Each row is a point. The window is the flat piece filled in between its corners: a triangle in 3 columns, a solid with four corners in 4, and so on. A path goes straight from each point to the next, and from the last back to the first. After which points does the path pass through the window?

Window (4 x 4)
[[65,4,83,5],
[-17,-7,-100,55],
[-5,-35,98,-1],
[-3,52,51,13]]
Path:
(1): [15,-19,-29,-36]
(2): [15,-22,-12,58]
(3): [-27,21,-7,71]
(4): [-18,19,-24,-53]
(5): [-20,21,26,-49]
(6): [-23,26,56,70]
(7): [14,9,-6,69]
(8): [19,15,-29,-36]
(9): [3,40,40,-17]
(10): [1,44,64,87]
(11): [47,9,87,73]
(12): [52,9,68,-18]
Through the window after points: 9, 11

Window (4 x 4)
[[-6,-24,26,0],
[60,5,38,5],
[2,33,40,7],
[41,-33,-121,-22]]
Path:
(1): [37,-31,-30,-73]
(2): [50,6,-27,-30]
(3): [51,-1,-37,61]
(4): [23,19,71,36]
(5): [22,27,76,-26]
(6): [3,7,-14,-63]
(7): [2,-6,-23,51]
(8): [31,-33,-43,29]
Through the window after points: none

Window (6 x 6)
[[10,24,-5,4,-55,27],
[-44,70,56,-68,-40,16],
[56,79,-62,7,-12,30],
[-9,17,56,-33,43,1],
[1,-38,-101,-31,113,-3],
[101,13,-107,-35,5,9]]
Path:
(1): [20,57,4,-9,-19,-59]
(2): [3,29,22,-24,29,-34]
(3): [4,6,30,-43,37,51]
(4): [-16,51,26,-61,-20,60]
(5): [-32,70,30,-46,-39,-71]
(6): [27,25,-39,3,19,-37]
(7): [49,6,-24,-19,45,97]
(8): [61,9,-70,-34,5,49]
(9): [61,30,-69,-6,-16,-67]
(10): [-1,16,-34,-29,20,-32]
(11): [16,0,-15,-56,36,73]
(12): [30,38,20,-37,1,44]
Through the window after points: 2, 4, 8

Window (6 x 6)
[[-21,-34,-32,65,111,-26],
[84,-89,77,12,49,-15],
[6,8,-95,-66,13,-15],
[53,-45,53,-34,-90,-3],
[6,87,-68,-11,35,-46],
[-29,71,7,-80,-12,-54]]
Path:
(1): [15,31,28,-45,-7,76]
(2): [29,-34,-10,-44,-52,-87]
(3): [36,0,-28,3,22,-69]
(4): [30,24,-6,5,58,54]
(5): [16,23,-6,-31,28,78]
(6): [13,-26,-39,-12,0,-71]
(7): [39,-21,-9,-10,28,-63]
(8): [39,-8,13,-10,47,39]
(9): [45,-33,12,-2,16,18]
(10): [60,-61,-2,4,-9,-74]
(11): [31,-8,-20,-3,28,-79]
(12): [24,23,-7,-6,35,-6]
Through the window after points: 1, 5, 7, 11

Window (8 x 8)
[[-31,-13,12,-65,14,6,18,15],
[-34,-7,-15,22,76,-67,-33,-14],
[-36,34,65,7,43,-5,-55,-12],
[110,-26,42,-15,102,35,-26,-15],
[35,-71,-39,-104,-87,34,-76,38],
[81,-100,21,-9,-60,-79,50,0],
[22,65,0,-1,-11,64,75,-4],
[-41,-79,-12,-52,-53,89,-73,30]]
Path:
(1): [-8,11,8,-6,-13,3,6,46]
(2): [-22,-18,-2,-52,-20,4,12,-103]
(3): [23,-49,-23,-47,-41,43,6,-16]
(4): [50,-32,1,-13,-34,43,20,103]
(5): [57,-62,2,-30,-37,-30,1,113]
(6): [30,-71,7,-45,-51,-19,2,-107]
(7): [9,-29,30,-40,-3,27,-37,-41]
(8): [12,-7,41,-4,-7,20,-39,103]
(9): [-10,-7,22,-9,28,-3,-28,31]
(10): [-10,-8,14,-28,20,5,-31,-64]
(11): [-7,-9,3,-49,14,-5,-3,-63]
(12): [11,-21,-4,17,18,-13,0,98]
(13): [32,-12,36,18,48,14,-11,82]
(14): [19,-1,16,-30,34,19,-2,-90]
(15): [52,-41,7,-66,19,29,-26,-90]
(16): [66,-33,18,-29,36,24,-34,37]
Through the window after points: 5, 9, 11, 15

Window (9 x 9)
[[42,-20,5,71,-6,17,10,-5,32],
[44,-10,2,-47,12,11,-50,-44,27],
[6,-33,-16,33,-48,0,-70,-24,20],
[-55,46,-34,-52,11,-38,-10,22,-4],
[-40,-20,-87,-23,5,72,15,17,-34],
[-14,-24,27,24,121,-44,38,26,30],
[34,-25,34,-25,-34,-56,-3,3,22],
[22,31,15,-56,-1,-18,-93,99,7],
[51,-14,-79,-42,-1,-43,48,23,-22]]
Path:
(1): [-3,-16,-9,-22,11,12,-26,3,47]
(2): [23,-10,-27,-42,-5,-1,-23,19,70]
(3): [40,-3,17,-24,11,-18,-37,-18,-38]
(4): [7,6,-16,10,9,0,7,7,-62]
(5): [-18,-30,-66,-13,-3,12,12,42,65]
(6): [27,-10,-58,-36,-48,-8,-4,8,16]
(7): [42,4,-43,-22,-34,-10,-14,-5,-56]
(8): [19,0,-19,-17,-48,-16,-32,-2,-21]
(9): [15,-10,-33,-27,-53,-12,-40,4,44]
(10): [-1,-16,-38,-11,-2,-11,-8,28,22]
(11): [11,12,-11,11,-9,-15,-10,6,-80]
(12): [9,-4,1,-6,13,17,-33,-11,-26]
Through the window after points: 2

Window (9 x 9)
[[-3,-84,35,-60,66,45,62,-70,16],
[-23,44,14,-14,14,-29,8,26,-1],
[104,12,-101,55,-1,-61,120,1,70],
[-38,-17,-23,-22,4,78,41,-33,20],
[46,4,10,-24,-53,38,-12,38,19],
[-48,-52,11,44,-38,9,23,-3,33],
[-6,36,23,-80,-42,6,-105,-41,-8],
[-41,-34,86,3,34,85,66,-96,21],
[75,39,-60,34,50,-38,-28,24,40]]
Path:
(1): [39,25,-37,18,-14,-19,18,-4,-9]
(2): [-4,-21,19,17,15,28,24,-23,-81]
(3): [-30,0,47,-46,9,39,-6,-19,99]
(4): [26,14,-4,-4,31,2,8,2,65]
(5): [41,1,-30,21,14,0,-8,-12,-29]
(6): [40,-24,-34,39,14,19,69,-5,-14]
(7): [17,-9,-19,7,22,11,71,-1,100]
(8): [26,36,-24,-6,-7,-28,6,11,121]
Through the window after points: 4

Window (11 x 11)
[[-37,-49,21,44,-31,16,23,3,-37,-9,-40],
[14,14,-10,0,67,-3,17,63,4,30,-41],
[-17,41,-7,5,66,-38,66,56,-69,-11,-25],
[20,52,-23,26,-61,20,-116,-43,36,-65,0],
[30,-15,-63,7,7,-11,24,-20,-4,-30,-19],
[-13,-10,30,13,2,80,39,-31,-81,27,-20],
[-31,65,-25,2,42,-13,10,-8,65,-30,-20],
[25,26,16,38,15,5,-121,-90,49,-85,-24],
[-24,-29,0,-24,27,45,25,33,-35,-44,-9],
[32,33,39,-13,44,-18,92,57,0,-10,-16],
[6,5,6,86,2,87,-12,-15,-23,-52,-23]]
Path:
(1): [26,13,-1,13,2,37,-4,0,-34,-32,-75]
(2): [-2,14,-12,4,13,19,16,0,-14,-41,-58]
(3): [2,-2,-25,21,47,-23,-1,-4,8,-11,68]
(4): [-10,-3,6,28,24,20,2,7,-19,-18,38]
(5): [24,3,8,-20,-2,31,28,22,-24,-51,-100]
(6): [2,25,2,-6,2,48,9,-2,2,-34,-73]
(7): [-1,-17,10,38,37,3,6,4,-5,-12,44]
(8): [-5,-37,17,39,5,6,11,13,-21,-4,10]
(9): [-23,-10,0,24,-8,18,18,2,-24,-17,-60]
(10): [9,9,-29,-2,4,19,6,-1,-11,-40,-49]
(11): [-3,-18,-6,32,7,2,-14,-13,3,-25,55]
(12): [1,-10,11,40,23,27,-8,2,-23,-24,22]
Through the window after points: 2, 8, 10

Window (11 x 11)
[[16,-82,3,2,-58,93,58,33,-55,20,25],
[23,-36,-41,5,-34,-29,-23,54,20,-45,-17],
[33,-35,-36,17,23,-66,10,4,-16,5,4],
[37,21,33,27,0,-20,30,18,21,-28,25],
[60,-29,35,-21,26,-14,-50,27,99,-10,-19],
[49,33,9,-33,10,-18,-22,9,7,-18,2],
[-21,-11,35,-16,33,42,6,17,-22,-13,-5],
[-18,33,-5,36,-77,-4,-18,-6,0,-1,4],
[10,-37,-121,39,-20,-19,24,-46,-12,-39,22],
[-50,95,-60,-9,8,-11,30,-20,42,17,30],
[-34,-27,21,-105,-9,-45,-16,-8,31,-49,-72]]
Path:
(1): [56,-3,-1,18,34,29,18,5,33,-32,-81]
(2): [-12,-25,17,-29,-5,-16,-33,18,23,-1,48]
(3): [-8,-14,0,-1,-23,-5,7,1,-7,-10,55]
(4): [29,8,-32,17,-9,16,41,19,-20,-6,-60]
(5): [11,20,-38,12,-20,-18,6,-2,31,-3,-39]
(6): [-2,7,-19,-11,-23,-32,-6,1,16,-14,31]
(7): [17,6,-7,-26,16,-47,-41,3,53,-31,14]
(8): [39,18,-12,10,16,-28,7,6,51,-13,-73]
Through the window after points: 1

Window (12 x 12)
[[-23,-35,21,-12,7,-7,6,0,31,69,30,3],
[-3,37,-75,-7,-30,51,42,-12,-49,-34,-33,1],
[53,21,-38,23,64,40,10,-63,8,-45,-5,9],
[23,19,-93,-22,10,2,39,14,16,-43,-30,12],
[8,24,-62,67,14,14,55,-4,-7,-45,-44,22],
[-58,55,3,-14,-17,-8,-22,22,34,16,3,-11],
[-61,-27,11,-21,-38,12,-22,-24,58,-13,-17,-3],
[-56,-18,32,-32,31,-16,12,5,2,-17,13,0],
[-26,-40,23,0,-7,-3,-48,48,16,7,48,-15],
[-22,13,13,-28,-66,-53,-18,-10,-1,-7,-34,-18],
[-38,-20,27,-25,10,4,-42,35,13,34,-45,-9],
[-4,12,-121,33,46,5,13,-71,-25,-45,-29,-1]]
Path:
(1): [-25,-3,-21,-10,18,9,-3,-1,-1,0,9,81]
(2): [-20,-1,-21,-1,26,21,19,0,11,-7,-4,-38]
(3): [-16,10,-37,13,14,13,34,-16,23,-19,-31,-76]
(4): [-23,20,-50,-1,2,2,-14,-15,-17,-8,-3,47]
(5): [-51,4,0,-12,-14,-9,-15,16,-1,-1,-8,66]
(6): [-34,-1,-10,-15,0,-9,20,13,19,-11,-8,-67]
(7): [-15,15,-19,-7,15,2,13,-3,15,-14,-13,-42]
(8): [-32,17,-18,-13,3,0,-15,-1,14,-11,4,63]
Through the window after points: 3, 7

Window (12 x 12)
[[12,-16,-53,40,10,28,-7,11,-9,-44,-36,-10],
[5,33,1,75,54,41,-29,-14,29,-17,23,-12],
[41,20,10,-93,-24,-45,48,-3,-67,9,43,71],
[16,2,-20,-121,39,-5,17,7,-4,44,22,-20],
[0,45,-15,-74,9,-25,19,88,-3,16,2,-51],
[-61,11,-26,-50,-24,56,60,73,39,3,-11,-25],
[-27,3,1,41,40,61,-87,38,-2,1,-25,-9],
[-34,-9,3,-86,20,-49,47,69,38,35,-30,-4],
[11,-34,10,14,22,36,-40,46,30,-50,21,-21],
[32,20,1,39,-38,32,-59,-42,28,-24,-6,-4],
[106,0,59,-32,24,6,12,-10,-55,28,-6,18],
[75,-19,-5,-27,-44,-36,32,-17,-54,68,60,32]]
Path:
(1): [-5,-5,13,4,24,27,-16,-14,-4,-16,17,-38]
(2): [12,-1,7,2,-13,1,12,-10,-25,-5,16,-19]
(3): [36,7,-6,-12,-16,13,-5,25,10,20,11,33]
(4): [27,-1,-28,-39,28,5,3,26,11,15,9,4]
(5): [-42,17,34,-52,11,17,-3,-36,-40,7,1,-58]
(6): [-12,-2,-10,-21,6,10,6,-2,-24,6,7,-27]
(7): [42,-6,-14,-52,15,16,11,35,24,16,0,51]
(8): [24,20,-16,-11,32,45,-13,60,52,-4,-20,14]
(9): [-43,-19,22,-26,5,-18,8,-4,-40,-31,-9,-66]
(10): [-14,-22,-18,12,19,1,-1,-11,-29,-25,-6,-35]
(11): [40,6,-47,21,-1,43,-11,44,18,-25,-37,22]
(12): [27,25,-11,18,30,18,-16,31,22,-1,13,24]
Through the window after points: 4, 10, 12

Window (14 x 14)
[[-14,-93,-26,-19,-41,112,-30,26,-41,-27,-66,35,46,67],
[-89,72,-1,36,-34,-100,30,39,36,-12,14,-90,31,6],
[33,-44,-8,58,-25,-41,27,58,60,38,38,-113,39,-44],
[-121,33,-38,21,108,-38,23,-4,24,-26,52,37,13,-37],
[-16,46,23,106,-19,-33,41,71,3,0,86,-90,-18,-15],
[35,27,-36,-11,20,60,-106,44,12,-87,-39,-22,-45,28],
[-25,9,-3,69,-79,-47,-7,-10,57,10,39,2,22,14],
[10,-51,50,-38,-5,60,-85,65,-1,38,-13,-11,0,44],
[-21,21,-32,29,85,-52,-46,23,-45,-37,56,9,66,8],
[-44,14,-89,-15,82,-44,39,-12,-32,40,57,26,6,38],
[15,2,3,-55,77,43,60,-27,-24,29,-4,74,81,24],
[43,-42,9,35,-45,45,-71,63,-35,18,-111,4,-17,-2],
[-1,-25,-7,29,29,86,-71,-33,-26,23,-52,-26,27,47],
[-8,-47,40,51,-36,-71,27,-16,2,-27,17,-70,-20,2]]
Path:
(1): [-14,-11,10,-30,-31,27,-22,17,-45,-2,-6,-43,14,-40]
(2): [-18,-2,-29,-17,-46,41,-32,1,-62,-14,-5,-32,18,-65]
(3): [2,-20,-5,21,59,8,-3,40,8,-2,-10,-4,14,58]
(4): [11,-38,22,65,48,-10,0,71,49,-23,-55,4,7,72]
(5): [-42,-8,-39,-19,-37,46,-43,-10,-60,10,-3,8,15,-43]
(6): [-37,4,-16,3,0,1,-11,13,-17,-15,18,-7,13,-19]
(7): [-9,-13,-23,27,33,-7,-18,51,21,-33,7,4,19,45]
(8): [4,-36,-6,30,29,4,-11,37,12,-8,-13,-25,15,43]
Through the window after points: 4

Window (14 x 14)
[[57,27,35,-40,1,-10,-105,-2,15,-27,44,-23,78,15],
[-14,-33,-54,26,-84,-44,38,4,59,-16,16,-72,-68,-7],
[4,33,18,-14,-4,69,-84,-11,1,-23,-73,-34,110,13],
[-17,-51,34,-25,37,41,-79,59,-9,-19,3,20,62,10],
[-27,47,36,-52,-25,49,9,61,6,15,62,30,85,-3],
[-2,-34,-9,-1,-46,-13,55,-73,-15,-29,32,-2,-49,-36],
[-15,-16,-20,33,-66,-89,62,10,-67,-24,12,-66,-28,-18],
[42,60,33,3,-4,66,-103,41,-27,11,4,3,4,-3],
[-7,-29,-101,-2,-39,-5,16,-28,-44,-3,62,-92,-32,-12],
[-31,13,-19,50,-5,-7,26,-20,-3,-87,53,-89,-42,2],
[-70,20,-76,-2,-55,-62,-4,-23,-17,-50,29,-6,-49,-2],
[-2,42,21,-31,82,6,-35,11,18,43,-22,-6,54,10],
[68,31,-30,36,40,40,-65,31,13,-29,-15,33,102,7],
[-56,-24,-20,79,-54,-35,9,-48,-9,24,54,-34,-4,21]]
Path:
(1): [-1,10,-16,-11,-15,18,-2,1,-11,-10,2,-15,20,43]
(2): [-4,6,-9,-6,-15,5,-22,22,-4,-8,17,-17,21,38]
(3): [-29,19,-15,6,-11,-1,-32,25,10,-13,22,-29,42,-64]
(4): [-8,4,-18,20,-12,-23,-30,-1,-12,-10,22,-51,11,-58]
(5): [9,0,-27,11,-16,-19,-6,-9,-15,-26,8,-32,0,30]
(6): [3,-7,-23,-7,-12,3,7,-11,-3,-26,15,-3,-7,92]
(7): [-36,16,-13,9,-7,-27,-7,-3,1,-5,24,-35,25,-76]
(8): [-34,1,5,34,3,12,-26,-13,7,-9,3,-10,38,-121]
Through the window after points: none

Window (14 x 14)
[[-31,20,-63,-39,-10,16,-52,27,-59,8,52,51,-60,-33],
[27,12,-1,-24,-44,55,2,-5,6,-26,-8,-6,45,44],
[-59,16,-41,22,-17,35,-36,9,60,-51,-29,21,30,8],
[4,-6,66,-2,-50,8,-53,-20,-9,-48,-25,21,-3,20],
[-48,-2,4,15,-49,56,13,-5,-39,-38,-5,18,63,39],
[31,-27,37,41,67,49,13,-24,18,-36,12,61,-3,-22],
[20,27,20,54,-10,-23,44,-103,-10,48,-20,-4,8,4],
[48,-12,-55,98,-53,-5,7,28,-34,-33,23,7,-16,-47],
[5,14,16,39,21,-41,-2,23,16,121,74,-36,40,10],
[22,-62,-34,10,20,-33,32,24,-75,79,-2,71,-10,-27],
[-27,25,-9,56,-15,-1,22,33,-14,68,10,-63,-23,29],
[-51,-26,-50,-4,-2,26,4,-24,23,-38,40,-15,-10,13],
[-30,50,24,-51,19,-73,-13,39,-38,31,12,17,4,23],
[-64,27,44,-29,-31,-13,53,17,88,33,-3,50,58,7]]
Path:
(1): [1,-23,14,2,39,14,8,-2,6,-9,4,-12,20,-57]
(2): [-12,12,4,-13,-4,-8,5,26,-22,9,-7,6,16,-22]
(3): [-6,23,-10,16,-19,-27,-11,9,-23,2,32,23,-4,39]
(4): [17,3,-47,31,-12,18,36,8,-7,5,5,61,-48,70]
(5): [-14,-17,9,40,-14,13,-19,-5,4,10,11,-22,49,-67]
(6): [-23,14,-6,-5,-10,12,1,-7,0,13,4,-7,13,-28]
(7): [-18,1,-9,29,-12,-3,4,-19,7,0,14,18,4,38]
(8): [12,0,19,39,19,16,4,-8,10,15,28,39,4,19]
Through the window after points: 2, 6, 8

Window (14 x 14)
[[-38,-77,-52,-64,11,7,-53,-99,-27,-84,-38,48,3,10],
[53,11,48,-45,-19,-46,48,-51,7,-6,-26,37,25,-41],
[-13,-4,-28,15,96,-8,16,5,-6,14,23,0,32,29],
[13,-95,60,75,-29,21,1,64,-15,37,43,10,-47,-4],
[-10,-35,38,23,-17,69,-26,10,44,33,14,34,-41,13],
[-108,9,34,17,-96,16,37,22,-37,15,4,9,22,22],
[-22,-20,48,-29,-22,38,-68,22,-36,-14,80,47,-2,-15],
[75,-54,4,-17,62,19,-3,13,-4,24,41,-76,-31,-22],
[8,-55,57,19,-4,54,34,1,-10,-13,24,6,33,12],
[24,-21,-121,-33,24,48,-52,-53,-71,-39,6,30,-17,27],
[50,-8,63,-29,56,-9,-56,-66,-14,42,47,1,31,40],
[80,49,82,-54,50,-4,20,11,-25,31,-35,11,-49,30],
[-5,18,76,18,-26,5,10,-74,-33,-47,16,1,-23,-31],
[58,72,68,3,7,-36,19,1,27,-21,-30,-24,2,61]]
Path:
(1): [19,-21,41,-19,-4,-1,20,-13,-7,5,18,20,-16,39]
(2): [24,-18,-23,12,60,26,-51,-41,-23,-16,-55,-25,1,-55]
(3): [17,12,28,30,-3,-6,-57,28,5,7,-57,-10,58,-23]
(4): [-15,-9,37,-22,-8,15,10,-39,-30,-2,43,36,-12,40]
(5): [45,1,24,-23,15,15,38,-47,-7,-2,64,20,-45,44]
(6): [24,-16,24,-6,24,-1,-20,-16,-7,-1,-27,-12,20,7]
(7): [10,-8,22,25,24,38,-31,29,-61,25,-13,17,45,-26]
(8): [-1,-13,18,-7,-5,9,16,-11,-2,2,40,2,-20,32]
(9): [-23,29,33,-13,-20,7,50,-9,-7,-6,33,50,-47,51]
(10): [16,-15,60,-3,-6,11,-27,-1,-43,17,-35,-34,29,-28]
(11): [-11,-23,50,9,-3,37,-44,10,-22,18,-41,-4,56,-18]
(12): [-6,0,0,2,17,-1,44,-9,-4,-9,47,11,-20,44]
(13): [15,-14,57,-34,-12,3,16,-26,-10,-5,28,34,-53,33]
(14): [12,2,-10,-12,21,12,-31,-24,-35,-12,-22,0,16,-14]
(15): [11,19,14,8,46,37,-73,1,-41,49,-3,5,27,-24]
(16): [48,-27,66,-44,13,-28,97,-20,16,-37,17,1,-49,66]
Through the window after points: 9, 11, 15

Window (14 x 14)
[[-2,-35,-3,24,14,-10,6,107,-14,24,-109,-93,61,-13],
[44,-85,71,46,38,89,-13,-42,-27,-38,-2,-8,6,21],
[35,-25,-53,-54,84,108,57,-21,23,22,11,17,-19,-89],
[-82,79,-46,-39,20,68,30,2,31,3,-63,-61,6,-4],
[28,12,28,-4,-38,21,1,0,15,-15,45,-108,24,-16],
[61,7,-4,89,-30,-9,-74,-41,-18,-2,-76,97,17,-50],
[-9,-11,71,-9,-97,21,32,-59,18,-24,-56,86,-12,29],
[27,6,70,-5,-72,80,-107,86,15,70,-73,22,84,64],
[53,32,41,-56,-1,83,-79,-6,53,52,-69,3,-54,80],
[62,70,21,121,0,67,43,16,15,-24,-50,-42,-93,-19],
[-25,56,37,1,33,22,-50,-7,64,34,-21,64,-50,-52],
[-16,-113,-88,-53,8,76,-1,-26,19,-25,42,69,-31,-34],
[45,-17,-10,-4,66,39,-2,-32,89,-111,44,-11,62,-25],
[27,-25,-22,-38,-22,14,24,61,-109,0,28,55,35,0]]
Path:
(1): [29,-12,22,-11,11,66,-5,1,-8,-37,-45,-8,-11,-30]
(2): [19,-8,1,-14,-20,47,-22,4,-6,-56,-10,-24,-5,-33]
(3): [20,-26,-7,1,27,42,19,-9,42,29,28,6,28,3]
(4): [6,-36,-57,10,43,1,70,22,51,34,6,21,16,42]
(5): [4,1,18,-4,-14,70,-33,-16,-11,-48,-9,6,3,-65]
(6): [8,-6,29,-5,-4,59,-28,10,0,-27,-59,49,1,-18]
(7): [7,-24,-6,6,-25,30,20,-30,63,74,20,28,11,73]
(8): [-11,-16,1,31,20,19,28,-33,40,24,-18,16,8,25]
(9): [41,49,37,-25,-40,96,-55,52,13,-57,-75,-37,-43,-82]
(10): [36,5,46,-32,-29,65,-33,-3,-21,-19,-67,22,-21,-37]
(11): [5,16,13,33,-24,35,-7,14,10,46,-35,33,-17,23]
(12): [0,20,-41,46,2,26,72,-20,40,66,12,-7,25,36]
(13): [34,4,48,-21,3,53,-50,20,-12,-39,-66,12,6,-46]
(14): [-23,38,-6,-45,-23,49,-27,8,0,-34,-74,-16,13,-40]
(15): [2,13,-1,59,22,47,36,-15,48,65,14,-12,5,57]
(16): [14,3,-15,58,20,20,24,-22,25,20,11,-10,-9,-3]
Through the window after points: 2, 14
